Each row of a before or after table is a point. The points were changed in one or more steps. Then noise was added and the rows were shuffled. The steps act on columns, c1 being the first. What was done? A step turns or swaps two columns, mirrors them in a line or flattens them onto one, adds a multiple of one to another, or multiplies or shifts one. Angles are multiples of 10 degrees, from the lower column toward the higher: turns from -170 to 170, lines from 10 to 170 but not 90. Use the fewest steps. Two steps may share a column if one is a turn and the other turns, adds or multiplies; they go together, in the order done. Otherwise the lowest column goes first.
In the rows, 128 means zero.

Before, 14 rows:
[[197 122 104]
 [165 157 159]
 [144 141 142]
 [138 152 123]
 [190  39 159]
 [156 144 145]
 [185  71 157]
 [ 99 139 177]
 [124 161 167]
 [109 141 148]
 [206 138 122]
 [190  61  80]
 [120 158 140]
 [ 98 100  95]]
After, 14 rows:
[[157 106 122]
 [110 109 117]
 [194 209 136]
 [184 163  75]
 [145 111 124]
 [199 145 152]
 [125  85 114]
 [192 186  58]
 [100  97  92]
 [ 93 167 142]
 [163  87 110]
 [138 108 139]
 [119  95 127]
 [204 120 140]]
Steps: turn c2 and c3 by 150 degrees

Before (11 x 8):
[[133 130 100 141 112 143  99 202]
 [167 175 134 181  75  98 195 137]
 [ 97 114 123 120 120 110 158  87]
 [139 170 137 155 157 154 186  96]
 [116 106 106 176 162 106  76  88]
 [ 56 123 152 122 117  88  60  91]
 [127  91 178 145 121 144 118 157]
 [186 189 146 118  92 161 123 156]
 [151 136 154 112 190 111 201 133]
 [133  58 200  75 106 104 109 133]
 [167  17 155 144 127 137 119 120]]
After:
[[119 104  73 180 146 107  60  84]
 [180 188 222 116 105 155 101 153]
 [147 131 125 108 196 109 181 132]
 [127 127 114 144 102 143  76 202]
 [ 94 113 111 121 121 113 135  87]
 [142 171 165 153 157 151 165  95]
 [134  56 129  74 147 101  84 135]
 [167 174 202 179  84  95 178 138]
 [ 58 125 154 123 131  85  36  94]
 [168  16  40 144 143 138 105 123]
 [130  88 137 145 148 145 103 157]]
Steps: turn c3 and c5 by 30 degrees; add 1 times c2 to c3; shift c7 by -20

Before:
[[ 90 129 134 162 110  60  66 173 203 111 103]
 [116 201 137 188 125  48 162  87 124 139 129]
 [ 89 111 125 174 161  95 126 142  93 154  75]
 [158 110 135 132 112 131  62 107 117 121 140]
 [169 155 100 230 113 154 156 183 170 151  70]
 [187 116  95 131 167  87 162  71 111 114 161]
 [126 202 137 176 161 137  68  75 132 166  95]
 [195 152 109 211 155 117 108 101 108 184 167]
 [143 153 194 114 113  90 173 126 173 148 124]]
After, 9 rows:
[[119 245 136 194 125  58 161 118 124 139 133]
 [121 100 125 171 162 104 127 122  93 155 131]
 [158 109  95 141 167  95 162 125 111 114 112]
 [141 248 138 183 161 147  69 120 132 166 119]
 [109 130 135 153 109  69  65 124 203 112 138]
 [145 100 135 136 112 142  63 128 117 120 118]
 [184 171 100 217 112 165 156 114 169 152  96]
 [162 166 110 213 158 127 107 114 108 184 109]
 [140 168 194 115 112 101 173 130 172 147 121]]
Steps: flatten c1 and c11 onto the line at 150 degrees; multiply c2 by 1.6; flatten c4 and c8 onto the line at 170 degrees; shift c6 by 10

Before, 11 rows:
[[129 127 122 149 117  67 111 122 151 145 128 126 143 102 115 126 119 148]
 [121 118 107 138 144 114 158 116 123 118 130 126  87 130 144 126 149 140]
 [119 140 125 103 131 142 129 133  97 118 171 102 128 112 118 135 146 144]
 [121 125 128 163 147 144 125 199 148 132 141  65 152 107 117 102 144 140]
 [131 123 119 129 148  82 117 111 126  96 129 106 103 178 120 130 155 122]
 [120 132 133 129 129 136 133 110 146 133 134 120 162 127 137  89  89 133]
 [123 115 135 147 148  80 145 151 144 138 135 125 159 143 130 138 143 147]
 [150  90 106 164   7 144 134 115  23 127 186 122 118 110 118 108 145 132]
 [104 122  85 154  77  96 110 133 121 131 142 121 173 118 129 130 139 147]
 [125 120 120 100 151 136 126 128 130 133 135 130 164 100 122  75 138 132]
 [178 140 105 148 104 140 106 123 120 138 130 129 120 177 135 105 133 147]]
After:
[[125 141 121 100 153 123 125 129 131 136 135 131 141 100 123  76 165 132]
 [122 155 105 140 142 139 158 116 123 115 130 126 148 131 143 127  86 130]
 [130 156 122 150 117 111 111 120 150  65 128 126 120 100 118 125 142 118]
 [120 142 126 103 132 139 131 132  97 141 171 105 144 112 118 137 127 110]
 [122 133 131 128 129 122 133 111 147 135 136 120  90 128 137  89 163 121]
 [177 144 107 148 104 117 106 123 121 139 129 129 133 176 135 104 119 107]
 [123 166 133 147 148 116 146 151 142  81 136 127 143 142 131 140 161 129]
 [105 161  84 153  77 126 109 134 121  97 143 121 139 120 128 131 173 121]
 [130 123 119 129 148 159 116 110 125  82 130 107 154 179 119 131 104 137]
 [150 162 104 164   7 130 137 114  24 145 187 122 143 111 117 109 118 159]
 [121 149 129 164 147 125 125 201 147 143 142  66 144 107 116 100 152 126]]
Steps: turn c2 and c18 by -120 degrees; multiply c2 by 1.6; turn c6 and c10 by 90 degrees; swap c13 and c17

Before:
[[180 145 178 119  92 100 122 134 112  69  95 117 116  79 124 141 141 165
  108  97  78 100 128  89  97 177  81 138 181 165  96 136]
 [163 152 124 127  99  84 117  92  91  71 109 160  75  99 148 126 172 115
   94  96  86  93 110  82 164 182 120  92 144 125 144 140]
 [144 134 144 131  98 139  97 111 113  74  63 132  76 104 161 115 126 184
  111 126 146  94 154 126 126 202  91  72 141 148 136 136]
 [ 49 158  75  77 117 197  98  69 135 160 121 113 109 123  11  76 163  61
  193 171 142 114  70 137 106  52 140 188 116 141 140 127]
 [116 167 107 104 173 130  69  89  84  78 177 187 195 147 151 148 109  78
  166 100 128  95 112 140 155 116 140 200  80 139 111 131]
 [103 151  85  63 133 187 155  72 144  99 110  82 124 100  74 135 115  29
  156 175 149 119  83 122 114  99 148 124  74 152 119 119]
 [119 136 140 161 141  92 143 108 104 117  96 109  63 113 151 131 123 126
   89  74  86  94 141 114  94 196  65  93 119 156 132 159]
 [115 113 161  90 105  81 113 108 102 120  95  85 102  98 163 124 127 189
   94  90  96  86 128  60 113 198 146  78 145 146 133 138]
 [ 36 130  66  85 148 185 146 146 146 140  64 118 129 109  80  77 160  29
  151 216 135 123  73 129 112  75 158 174 106 120  99 108]
 [125 212  91  66 119 102 144  97 138 107 160 198 172 178 140 115 120  73
  127  90 169  88 133 130 140 161 130 195  96 160 143 124]
 [ 90 132  62  68 153 147 111 130 124 120 133 136 118  93  13  97 119  76
  168 163 149 114  92 115 101 126 128 148  86  89  92  88]]
After, 11 rows:
[[184 140 176 116  95  92 119 102 112 184 101 152 123  82 119 133 142 113
  110  96  75  93 132 100  92 180  80 142 115 164 100 140]
 [163 154 125 123  96  81 121 141  93 184 110  95  80  95 102 123 171 127
   91  99  87  95 113  84 166 181 115  88  85 129 145 136]
 [ 38 131  59  84 149 168 150 115 148 126  61  88 132 107 182  75 165 165
  153 219 133 121  71 159 112  78 159 174 137 120 102 105]
 [124 209  90  62 117 109 141 150 133 151 157  38 173 174 115 116 123 138
  127  92 171  91 139 115 144 166 129 192 111 156 145 122]
 [118 139 136 161 146 104 145 151 104 132  91 144  66 118 103 123 126 128
   90  77  88  93 140 103  98 192  65  89 125 158 133 159]
 [ 87 128  61  68 149 137 110 133 130 154 134  97 118  92 238  99 122 141
  161 167 150 116  95 132 100 127 124 151 135  91  92  88]
 [117 167 109 102 167 140  67 189  87 177 182  53 198 142  93 145 117 129
  167 101 130  95 112 133 150 116 135 201 122 144 118 133]
 [143 127 148 137  96 133  97 133 111 174  63 145  73 104  84 112 125 108
  108 125 146  96 156 131 123 201  89  72 106 151 131 138]
 [ 51 156  78  79 123 176  96 157 132 118 116 115 107 123 247  71 167 154
  193 175 136 119  69 170 106  54 134 190  72 148 145 125]
 [117 114 167  90 108  64 105 139 109 124  96 195 104 102  91 118 125 121
   99  96  95  79 127  74 109 206 146  79 117 150 135 141]
 [100 150  84  62 134 162 155 190 141 170 112 126 128  97 174 136 113 166
  158 175 149 115  79 155 118 100 148 124 110 154 119 117]]
Steps: add -0.5 times c3 to c29; turn c8 and c29 by 130 degrees; flatten c6 and c24 onto the line at 40 degrees; turn c10 and c15 by 170 degrees; turn c12 and c18 by -150 degrees; multiply c18 by 0.4

Before (10 x 64):
[[132 115  70  77 143 173 101 114 167 147 113 114 132 132 106 132 159  98
   85 107  98 151 162 107 131 148  60 159 120 115 115  85 112 172  96 121
  136 120 180  63 155 119 172 115 166 204 130 153  96 170 113 121 132 131
   96  96 145  97 143 164 165 164 104 148]
 [142 171 110 129 112 124 122 196  96 109 134 159 125 138 204 172 127 109
  144 105 147 177 163  83 116 131 110 176 155  83  75 118 123 155 136 160
  105 121  98  87 137 130 149 152 137 126 149 106 127 108 135 114 138  33
  112 157 132 145 126 140 127 166 129 100]
 [ 79 174 140 163  68 158 106 137 152 116 158 143 154 133 129 143 152  83
  107 123 124 162  84 146 107 158 149 145 158 114 105 134 108 165 142 151
  122 110  90 118  98 138 101 133  92 173 125 128 124  75 135  95 123  91
  135 127 111 163 145 152 159 120 150 103]
 [142  75 118 152 143  90 151 185  95 160 101  17 150  58 149 110 101 133
  114 117 159 142 188 109 101 121 144 138 125 119 153 107 149 126 145 107
  120 168 146  94 130 142 101  84  85 113 111 149 125 157 140 112 144 134
  169 120 120  93 134 100 155 121 192  87]
 [ 42 107  90 129  70 147 137 118 163 153 133 135 142  93 152 153 103 163
  131 176 132 110 129 156  97  96 162  92 125 111 117 150 154  92 132  75
  118 144 137 134 135 131  68 160 131 157  93 118 137  92 120  75 166 107
  187 135 145 122 142 141 102 132 114 158]
 [140 151 170 136  78  88 122 145 145 158 132 134  82  69 139 109 154 157
  165  94 119 130 162 125 132 138 150 115 120 112 124 105 145 129 142  65
  118 123 136 122 119 159 100 178 163 175 119 155 131 140 137 116 165 157
  160  66  92 138  99 135 142 126 110 117]
 [111 140 139 143 124 158 108 138 153 135 143 114 143 117 124 153 156 125
   79  68  85 184 104 114 125 116 149 107 166  97 150 114 136 119 137 182
  145 138 153  89 139 147 163 158 133 151 117  89 104 133  74 129 160 116
  111  95 116 142 149 155 138 180 122 160]
 [137 111 155 110 140 110  76 140 146 145 173 124 115 147 140 179  82 124
  167 106 125 101 142 137 109 190 176 124 136 129 149  88 135 139 101 109
  135 162 124 118 113 160 145  55 167 156 101  95 111 183  88 101  62 150
  147  99 120 140 135 105 127  99  83  98]
 [137 105  93  89  99 149 129 136 116 158 110 109 103 140 157 112 113 129
  119 139 122 152  99  92 121 119 123 109  90 122  57 166 126 111 126 121
   72 142 132  96  90  97  95 116  90 154 129 128 143  94 166 152  78 114
  108 117 162 145 128 161 151 139 129 118]
 [111 140 139 140  79 101 109 144 171 120 132 131 141 116 110 147 101 194
  144  69 154 165 160 157  99 185 105 104 110 110 108 127 119 148 188 122
  133  85 135 122 132 141 159 156 121 128 157 111 119 158 118 115 104 118
  134 122 105 140 115 140 192 140 144 155]]
After (10 x 64):
[[132 115  70  77 108 173 102 113 166 148 114 130 131 102 106 132 159  99
   85 106  98 150 162 107 132 147  60 159 120 115 115  85 112 172  96 121
  135 120 180  63 102 118 172 115 166 204 130 154 167 170 114 120 132 131
   97  97 145  97 143 164 165 164 104 148]
 [111 140 139 141 168 101 109 145 171 119 133 174 141 113 110 147 101 194
  143  68 154 164 160 157  99 185 105 106 111 111 108 127 119 148 188 122
  133  85 136 122 135 142 159 156 121 128 157 111 122 158 117 115 104 118
  125 123 103 140 115 141 192 141 144 154]
 [143  75 118 151  46  89 152 186  95 160 101 248 150  90 149 110 100 134
  114 117 159 142 188 109 101 122 144 139 126 119 153 106 149 126 146 107
  121 168 146  93 169 143 102  83  85 113 111 149 198 157 140 111 144 134
  133 120 120  94 133 100 156 121 192  86]
 [ 79 174 140 163 184 158 106 137 152 117 159 172 153 127 128 143 153  83
  107 123 124 162  84 145 107 157 149 145 157 114 105 134 109 165 142 152
  122 110  89 117 130 139 102 134  92 173 125 128 110  74 135  96 124  92
  159 127 111 162 145 151 160 120 149 103]
 [138 105  93  88 138 149 129 136 116 159 110 182 103 148 156 112 114 130
  118 139 123 153  98  92 121 119 123 110  90 122  57 165 126 110 127 121
   72 143 132  96 102  97  94 116  89 154 130 129 161  94 166 153  78 114
  162 116 161 144 128 161 152 139 128 118]
 [ 42 106  90 129 176 146 137 120 163 153 133 179 142 118 152 153 104 164
  131 176 133 111 129 156  96  96 163  92 125 111 116 151 154  92 132  76
  118 144 136 134 187 131  69 160 131 156  94 118 201  92 119  76 166 107
  131 135 145 123 141 141 101 131 114 158]
 [111 140 138 143 122 159 107 137 153 135 142 150 143 101 124 153 156 124
   78  68  85 184 105 115 126 115 148 107 166  97 150 114 135 120 137 182
  144 139 154  89 113 148 163 158 133 152 117  89 115 134  75 129 159 116
  114  94 116 142 149 154 138 181 123 161]
 [136 111 156 111 117 111  76 139 146 144 173 121 116 123 141 179  83 124
  168 106 124 102 142 137 109 189 176 124 136 129 148  89 135 139 101 111
  135 162 124 118 144 160 145  55 166 156 101  95  76 183  88 101  62 151
  147 100 121 140 135 105 128  99  83  99]
 [143 171 110 129 161 124 122 195  96 109 134 107 125 131 204 172 127 109
  144 105 147 177 163  83 116 132 110 176 155  83  75 118 124 155 137 159
  104 121  98  87 114 130 149 152 137 126 149 105 136 108 135 113 139  34
  115 157 132 145 126 140 127 167 129 101]
 [140 151 170 136 171  88 122 145 145 157 132 172  82 102 139 109 154 157
  165  95 119 130 162 125 132 138 150 116 121 112 124 105 145 130 142  65
  117 123 135 122 158 159 101 177 163 176 119 155 138 140 138 116 166 157
  143  66  91 139  99 134 142 126 110 118]]
Steps: turn c14 and c49 by -60 degrees; add -1 times c3 to c49; turn c5 and c12 by -140 degrees; multiply c12 by 1.6; turn c41 and c55 by -80 degrees
